Rows are points. The points of each table are mixes of a few directions, plus a little noise. Count the directions of each table, and those that both share. Where both have some left over, give the other angles between the two spaces (their principal angles), to ten degrees, smallest first.

First, 6 rows:
[[-22  -1 -17]
 [ 50  -6  -3]
 [ -2  -9 -55]
 [ -5   0   1]
 [ -2  11  60]
 [-19   4  14]]
Second (4 x 3):
[[ 24  -6 -19]
 [-54  13  44]
 [  5  -1  -4]
 [ 25  -6 -20]]
Directions: first 2, second 1, shared 1

First, 9 rows:
[[  6  25 -16  37   3 -15]
 [-22 -21   9  19  -4   2]
 [ 24  20  -8 -33   1   5]
 [ 19  31 -12 -29 -11  21]
 [-15  30 -17  58 -17   8]
 [-16 -13   9  -9 -13  22]
 [ -1 -36  19 -32  12  -7]
 [ -4 -29  11   7  19 -27]
 [  9  -8   4 -18   9  -8]]
Second (9 x 6):
[[ 17   8  -2 -36   1   7]
 [  9  18 -10  10   1  -5]
 [-11 -14   7   5  -1   2]
 [  4   2   0 -11   0   2]
 [ -8 -21  13 -20  -2   8]
 [ 43  60 -30  -6   5 -10]
 [  1  24 -16  46   2 -15]
 [-21 -19   8  27  -2  -2]
 [-32 -57  30 -15  -4  14]]
Directions: first 3, second 2, shared 2

First (7 x 9):
[[ -7 -18 -19  -9   3 -28   1 -10  -1]
 [-18  21  18  12 -26  32   7  31  31]
 [  7 -18 -21  -1  19 -11 -16 -13 -12]
 [ -9 -12 -19   3  17   4 -23  -6  -8]
 [ 33  11  34   0   2 -11  24  -1   6]
 [ 16  -2 -17  -8 -21  -6  12   0 -10]
 [-21  18  24   3   6  20  -5  -1  -7]]
Second (10 x 9):
[[ -2   1   1   1   1   1   0   0   0]
 [-60  27   2  43  20  17  -7   5  -1]
 [ 52 -26 -12 -33 -19 -19   8  -3   3]
 [ 12  -3  12 -15  -2   1  -1  -3  -2]
 [ -7  -4 -33  20  -3 -11   5   5   5]
 [ 20  -8   7 -18  -6  -3   1  -3  -1]
 [ 14  -8  -9  -6  -6  -8   3   0   2]
 [-19  18  46  -7  14  24 -10  -5  -8]
 [ 20  -8   5 -17  -6  -3   1  -2   0]
 [-32  10 -19  32   7   1   0   5   3]]
Directions: first 5, second 2, shared 1; angles 50

First:
[[-29  -4  -4  26 -30  40 -11  40 -32   3   9]
 [-24  -3  -4  23 -25  33  -9  33 -27   2   8]
 [  2   0   0  -2   2  -2   1  -2   2   0   0]
 [ -3   0   0   3  -3   4   0   4  -4   0   1]
 [ 21   2   3 -19  22 -29   9 -29  23  -2  -8]
 [ 21   2   3 -19  22 -29   8 -29  24  -3  -7]
 [-17  -2  -3  16 -19  25  -7  25 -20   2   6]
 [ -2   0   1   2  -2   3   0   3  -1   0   1]
 [ 31   3   4 -29  33 -44  12 -43  35  -3 -10]]
Second (9 x 11):
[[-18 -15   2 -60  28  13  14 -20  -9 -18   5]
 [ 20  -3   7  55 -21  20 -15  21 -13  -7  23]
 [ -7  -3   0 -27  11  -2   8 -12   3  -4  -4]
 [  3  20  -9  26 -16 -32  -4   7  21  28 -25]
 [  1   5  -5  23  -9  -2 -10  15  -4  12  -3]
 [ 29   1  11  54 -25   8  -5   7   2 -11  21]
 [  6   5   4 -10  -2 -15  13 -20  20  -4  -7]
 [-21  -4 -11 -17  14   9 -11  16 -20  11  -6]
 [-14  -7  -1 -44  19   2  10 -15  -1  -7  -3]]
Directions: first 1, second 3, shared 0; angles 30

First, 10 rows:
[[ -8  -2 -12   1  -7  -3   7  -1   2  -7 -12  -8   0   1]
 [ -4  -1  -6   1  -4  -2   4   0   1  -4  -6  -4   0   0]
 [-16  -4 -23   2 -14  -7  15  -1   5 -14 -25 -16  -1   2]
 [ 27   7  38  -3  23  11 -24   2  -7  23  41  26   1  -3]
 [-22  -6 -32   3 -19  -9  20  -1   6 -20 -34 -22  -1   3]
 [ 13   4  19  -2  11   5 -12   1  -4  12  20  13   1  -2]
 [-25  -7 -36   3 -21 -10  23  -2   7 -22 -38 -24  -1   3]
 [ 39  11  56  -5  34  16 -36   2 -11  34  60  38   2  -5]
 [ -8  -2 -12   1  -7  -3   8   0   2  -7 -13  -8   0   1]
 [  5   2   8  -1   5   2  -5   0  -1   5   8   5   0  -1]]
Second:
[[ 30  -6  16  10  19  -1  -3   4 -27  -6  20 -15 -11   8]
 [ 25  -5  13   8  16  -1  -3   4 -22  -5  17 -13  -9   7]
 [  3  -1   2   1   2   0   0   0  -3  -1   2  -2  -1   1]
 [-22   4 -11  -7 -14   1   3  -3  20   4 -15  11   8  -6]
 [ 22  -5  12   7  14  -1  -3   3 -20  -4  15 -11  -8   6]
 [ 47  -9  24  15  30  -1  -5   7 -42  -9  31 -24 -17  13]
 [-32   6 -17 -10 -20   1   4  -5  29   6 -21  16  12  -9]
 [-20   4 -10  -7 -13   1   2  -3  18   4 -13  10   7  -6]
 [-53  10 -27 -17 -34   2   6  -8  48  10 -35  27  20 -15]]
Directions: first 1, second 1, shared 0; angles 60

First, 11 rows:
[[  0  -9  -8 -12  -3   6 -10  -1   3   9   6   0 -16  -3   7 -16  -8 -10
   -2  -7]
 [  2   5 -10  21   0  -6   3 -12  -3  -9 -16   8  25   4 -18  16   5  25
    0  11]
 [ -8  12  56 -30  10  -3  23  39  -3  -2  30 -26 -26   2  34   2  13 -49
    6 -14]
 [  5 -19 -45   7 -10  10 -27 -27   6  13 -12  17  -2  -5 -13 -21 -18  20
   -6   1]
 [ -5  25  47   5  12 -15  33  25  -8 -20   5 -14  15   8   5  32  23  -9
    7   5]
 [ -5  18  39  -3   9 -10  25  22  -6 -13   9 -14   5   5   9  20  17 -15
    5   1]
 [  7 -27 -60   4 -14  15 -37 -33   9  19 -13  20  -7  -8 -14 -31 -26  22
   -8  -1]
 [  5 -12 -42  15  -8   5 -20 -27   4   6 -18  18  11  -3 -19  -9 -12  29
   -4   6]
 [ -7  24  57  -7  12 -12  34  34  -8 -17  15 -21   2   7  16  25  23 -25
    7   0]
 [ -1 -17 -11 -25  -5  13 -18   2   7  18  16  -3 -34  -8  17 -32 -16 -24
   -4 -14]
 [  5   0 -25  26  -3  -3  -5 -21   0  -6 -21  14  27   2 -24  11  -1  34
   -1  12]]
Second (9 x 20):
[[  0  24  22  18  14 -21  29   6 -10 -13 -11   1  27  12 -12  31  28  22
    0  24]
 [  0 -28 -19  -9 -29  37 -40  -6  16  -9  12 -12 -13 -19  11 -18 -51 -34
   14 -52]
 [  2 -11 -23 -33  17 -12  -4  -4  -3  51   8  18 -49   4  14 -50  19   5
  -25  32]
 [ -1  22  22  19  12 -17  26   7  -8 -15 -11   0  27  10 -12  31  24  19
    1  20]
 [  0  -8  -9  -8  -4   7  -9  -2   4   7   5   0 -11  -4   4 -13  -8  -7
   -1  -7]
 [  1  -4  -2   1  -7   7  -7   0   3  -5   2  -4   2  -4   1   0 -10  -6
    5 -11]
 [  1 -15 -18 -16  -6  12 -19  -5   6  16   8   2 -23  -7   9 -26 -16 -13
   -3 -11]
 [  0   2  -4 -10  12 -11   7   0  -4  19   0   8 -13   6   2 -13  17   9
  -11  22]
 [ -2  21  30  37  -8   0  18   8  -3 -50 -13 -14  56   3 -17  58  -2   7
   22 -16]]
Directions: first 2, second 2, shared 1; angles 90

First, 8 rows:
[[-18 -23  -3  24   8 -34  -7  -2 -13  -8 -16  -5  -1   3  -3  13  -4   0
   22   5  20  -5  -3  -4  22  -6   7 -18 -22   5 -23  -8]
 [  0   9 -10  22   0  17  -8  14  15  32  -1   5  -5 -19  23  -4  -4  -9
    8  16 -11   3   5  -9 -21   7  -8 -13  20  37  13  32]
 [  7 -12  16  15  10  -8   4  12   0  -6 -18  -8   3  -2   5  12  24 -12
   -7  -2  11   1   4   9  -4 -12 -16 -28   3  24 -21 -35]
 [ 10   0  -6 -31 -20  17  10 -19  11  -1  25   7  10 -10  -3   1   4  11
  -18   7  -6  18  13  14 -18  -3  -8  18  -6 -31  31  21]
 [ -5 -11   7  21  12 -17  -3  10  -5  -4 -18  -6  -2   2   2   8   8  -9
    7  -2  12  -4  -2  -1   8  -5  -4 -23  -3  21 -23 -22]
 [ -1  22 -17 -27 -15  22   0 -13   6   9  27  11  -1   0  -4 -17 -24  15
   -2   1 -19   1  -2  -7  -5  14  15  40   3 -31  34  42]
 [-11  11  14   4   5  20  -7  13 -12  -4 -20  -5  -3  13   5   2   9  14
    1 -16 -14 -33 -21 -11   4   8  18  20  10   7  -6 -24]
 [ 15   6  -2 -28   1 -19  11 -13   1 -19  21   2  -1  10 -25 -14 -13 -10
  -12 -11   7  19   7   9  13  -4  -5   4  -6 -31  -3  -7]]
Second (11 x 32):
[[  7  -4   3   4  -4   2   4   0  11  -6  -7  -8   2  -9  -4   5   0 -13
  -12  -4  11  12   4   2  -5  -9 -14  -5   1   2  -3  -4]
 [-20  10  -7 -13  14  -5 -14  -2 -32  18  22  25  -6  23  10 -13  -1  36
   34  12 -31 -34 -13  -2  16  27  39  16  -3  -8   7  13]
 [ 32 -15  12  21 -22   8  21   2  50 -27 -34 -39   9 -35 -17  19   1 -56
  -53 -18  50  53  20   5 -24 -42 -60 -22   4  13 -12 -20]
 [  9  -5   4   6  -7   3   6   0  15  -7 -10 -11   3 -10  -5   6   1 -17
  -16  -5  15  15   5   1  -8 -12 -18  -6   2   4  -3  -7]
 [ 11  -6   4   7  -8   2   7   1  18  -9 -12 -14   3 -12  -6   7   0 -19
  -19  -6  17  18   7   2  -8 -15 -21  -8   2   4  -4  -6]
 [ 13  -6   5   8  -8   3   8   1  20 -11 -14 -16   4 -14  -6   8   1 -23
  -21  -7  19  21   9   2 -10 -17 -24  -9   1   5  -4  -8]
 [ -1   1  -1  -2   2   0  -2  -1  -4   2   3   3  -1   3   1  -2  -1   4
    4   2  -3  -4  -1  -1   2   3   5   1  -1  -1   1   2]
 [-16   7  -6 -10  11  -3 -11  -1 -24  13  17  19  -4  17   8 -10  -1  27
   25   9 -23 -26 -10  -2  12  20  30  12  -2  -6   6  10]
 [-15   8  -5  -9   9  -4 -10  -1 -23  12  16  18  -4  17   8  -9  -1  26
   24  10 -23 -25  -9  -3  12  20  28  11  -2  -6   6   9]
 [-10   5  -3  -7   8  -3  -7  -1 -15   8  11  12  -2  11   5  -6   0  17
   16   5 -16 -17  -6  -1   7  13  19   7  -1  -3   4   6]
 [-10   4  -4  -7   7  -2  -6   0 -16   9  11  12  -3  11   5  -6   0  18
   15   6 -14 -15  -6  -1   8  14  18   7   0  -4   4   6]]
Directions: first 5, second 1, shared 0; angles 40

First, 10 rows:
[[  3   2  -1   2   0   0  -1   1   6   0   2   0   1   1   1  -2   0   1
    2   2  -1   4   3  -4   0   1   0   1  -4   2  -3   1]
 [-14 -12   7 -10   2   1   5  -4 -30   1 -11   2  -5  -4  -7  13  -1  -3
  -12  -9   7 -20 -13  21   0  -8   2  -6  20 -10  15  -5]
 [  7   6  -3   5  -1   0  -2   2  15  -1   5  -1   2   2   4  -7   0   2
    6   4  -3  10   7 -11   0   4  -1   3 -10   5  -7   3]
 [ 27  22 -12  19  -4  -1  -9   7  56  -2  20  -4  10   8  14 -25   2   6
   22  16 -12  38  25 -40   0  14  -5  11 -37  19 -28  10]
 [-28 -23  13 -20   5   1  10  -7 -60   2 -21   4 -11  -9 -15  27  -2  -7
  -23 -17  13 -40 -26  42   0 -15   5 -12  39 -20  30 -10]
 [  4   3  -2   3  -1   0  -2   1   9   0   3  -1   1   1   2  -4   0   1
    3   2  -2   6   4  -6   0   2  -1   2  -6   3  -4   1]
 [  5   4  -2   3  -1   0  -2   1  11   0   4  -1   2   2   3  -5   0   1
    4   3  -2   7   5  -7   0   3  -1   2  -7   4  -5   2]
 [ -6  -5   3  -4   1   0   2  -1 -12   0  -4   1  -2  -2  -3   5   0  -1
   -5  -4   3  -8  -5   9   0  -3   1  -2   8  -4   6  -2]
 [-12 -10   6  -8   2   1   4  -3 -25   1  -9   2  -4  -4  -6  11  -1  -3
  -10  -7   6 -17 -11  18   0  -7   2  -5  17  -9  13  -4]
 [ 15  12  -7  11  -3  -1  -5   4  32  -1  11  -2   6   5   8 -14   1   4
   12   9  -7  22  14 -22   0   8  -3   6 -21  11 -16   5]]
Second (8 x 32):
[[ -8  -2   2  -1  12 -15  10 -17 -12  10 -20  -4  13   0 -14  12   9  -1
   14   0 -24  -9 -23  13  -1  -2 -12 -24  22  27   4  -5]
 [  4  14   3  13   7  -3  -3   3  18   3   8   1   2 -15   4 -10  -5  -2
   -1   1  16   2  16  -1 -12   7   7  12  -4  -6  -2   3]
 [  5  -2  -2   5   2  -7   1   6   1   6   7  -4   3  11   0  -2  12   3
   12   1  -2  12   1  -7  -6   0   5  -5  -9  12 -15   7]
 [ -4  23   8   6   1  17  -9  -2  22 -13   1  10 -10 -47  10 -15 -40  -9
  -33  -1  34 -21  28   7  -1  11   1  35   7 -46  30 -10]
 [  3   3   0   5   0  -1  -2   5   6   2   6   0   0   1   4  -4   1   1
    1   1   6   5   7  -3  -5   1   5   4  -7   0  -6   3]
 [  0 -16  -5 -12 -10   3   2   4 -18  -4  -2  -1  -4  23  -2   8  11   4
    4  -1 -15   5 -14  -3  12  -7  -3 -12  -4   6  -5   1]
 [  7   0  -2   2  -6   6  -6  13   8  -4  14   0  -6   5   9  -8  -1   1
   -3   0  14  10  15  -9  -2   2  10  12 -16 -11  -9   6]
 [ -6 -20  -5 -16  -6  -2   7  -9 -27  -1 -16  -3   2  21  -9  16  12   3
    7   0 -29  -4 -29   5  16  -9 -12 -25  11  16   2  -5]]
Directions: first 1, second 3, shared 0; angles 40
